Each wall is flat, endless, passes through zero and stands at right angles to its row. A trip goes straight from one point to another. Which walls does it cross, in order?

Walls:
(1): -.24 .00 .56
(2): -.18 .11 -.57
(3): -.43 .30 -.11
(4): .13 -.62 -.29
(5): .33 -.46 -.28
(6): .29 .15 .04
(7): .02 .23 .10
(8): .24 .16 .06
Trips:
.40 -.10 -.07 to -.09 -.30 .14 => 8, 1, 6
-.01 .20 -.23 to .33 .51 -.03 => none

Walls:
(1): .02 .33 -.06 -.07 .05 .05 -.01 .18 .29
(2): .09 -.47 .33 .07 .57 .35 -.18 -.44 -.59
(3): .03 .28 .20 -.64 .16 .21 -.30 .05 -.49
(4): -.42 .05 .28 -.18 -.32 .26 .18 -.13 -.18
(5): .61 .37 .26 -.20 -.10 -.04 .09 .12 -.42
(6): .04 .00 .42 .79 .34 -.04 -.25 -.01 .05
(7): .50 .12 .36 -.07 .43 -.22 -.03 -.44 .23
Trips:
-.33 -.60 .22 .13 .40 -.52 .09 .01 .18 to .27 .51 -.31 .33 -.39 .71 -.15 -.16 .07 => 7, 1, 2, 4, 5
.09 -.62 .34 -.08 .72 -.14 -.42 -.39 .06 to -.05 -.72 .05 -.04 .00 -.26 .24 -.15 .24 => 3, 6
-.19 .81 -.01 .28 -.66 .38 .48 .17 .24 to .11 .31 -.60 .35 -.10 -.32 -.03 .49 .25 => 4, 5, 6
-.10 .21 .13 .28 .32 .25 .32 .13 -.77 to -.38 -.04 -.08 .12 .00 .70 .41 -.37 .18 => 5, 3, 6
-.22 -.44 .07 -.18 .21 -.54 .41 -.19 .32 to -.08 -.49 -.19 -.07 -.19 -.02 .03 -.34 .27 => 4, 2, 7
.17 -.03 -.17 .11 .19 .19 -.15 .20 -.03 to .24 -.20 .24 .05 -.47 -.66 .29 .29 .40 => 3, 2, 7, 6
.07 -.44 -.24 -.30 -.39 -.42 .05 -.39 .13 to .19 -.18 .20 -.50 -.25 -.30 .64 .08 .32 => 4, 5, 1

Walls:
(1): -.33 -.13 -.83 .26 .24 .12 -.21 .26 .24 .16 -.24 -.14 -.11 .02 .40 -.32
 .08 -.27
(2): -.16 -.51 -.14 .30 .81 -.01 .09 -.29 -.02 .45 -.14 -.94 -.04 .09 -.09
 .41 .18 -.52
(3): -.31 -.10 -.14 .03 .07 .19 -.10 -.53 .28 .10 -.11 -.05 .44 -.12 .28 .05
 .55 -.03
(4): -.65 -.11 -.48 .44 .14 -.02 -.11 -.24 -.27 .03 .15 -.02 -.02 -.50 .33
 -.44 -.13 -.44
(5): .38 -.16 .73 .00 -.01 .09 .07 .29 -.60 -.04 .27 -.20 -.06 -.07 -.36 -.05
 .30 -.36
(6): .03 .05 -.15 .54 -.47 .48 -.49 -.20 -.20 .13 -.29 .37 .08 .08 .12 -.10
 -.05 .02
(7): .24 .42 -.36 .44 .08 -.04 .18 -.05 .03 .19 -.08 -.43 .18 -.02 .15 .13
 -.42 .60
(8): -.01 .76 -.25 -.18 .18 -.25 .50 .28 -.41 .52 .06 -.17 .08 .64 .06 -.59
 -.29 .30
(9): .59 -.17 .03 .47 .00 -.16 .10 .15 .10 .73 -.04 .45 -.45 -.18 .38 .03
 -.59 -.76
(10): -.28 -.15 .78 .13 -.21 -.03 -.42 -.15 .35 -.04 .05 -.19 -.05 -.32 .25
 .49 .59 .18
Trips:
.37 .59 -.19 .33 -.40 .20 -.37 .14 .24 -.72 .20 .16 -.26 -.07 .44 .03
 -.15 .14 to .23 .14 .55 -.18 -.38 .21 .34 -.06 .30 -.26 .59 .38 -.29 .29 -.19 .20
 -.22 -.05 => 1, 5, 7, 6
-.37 .12 .12 -.08 .10 .44 -.13 -.17 .80 .18 -.04 -.58 -.40 .00 .15 -.31
 -.03 .01 to .12 .01 .06 .04 .10 -.46 -.21 -.45 -.21 .20 .33 -.33 .23 -.68 -.30 .20
 -.16 -.45 => 9, 5, 1
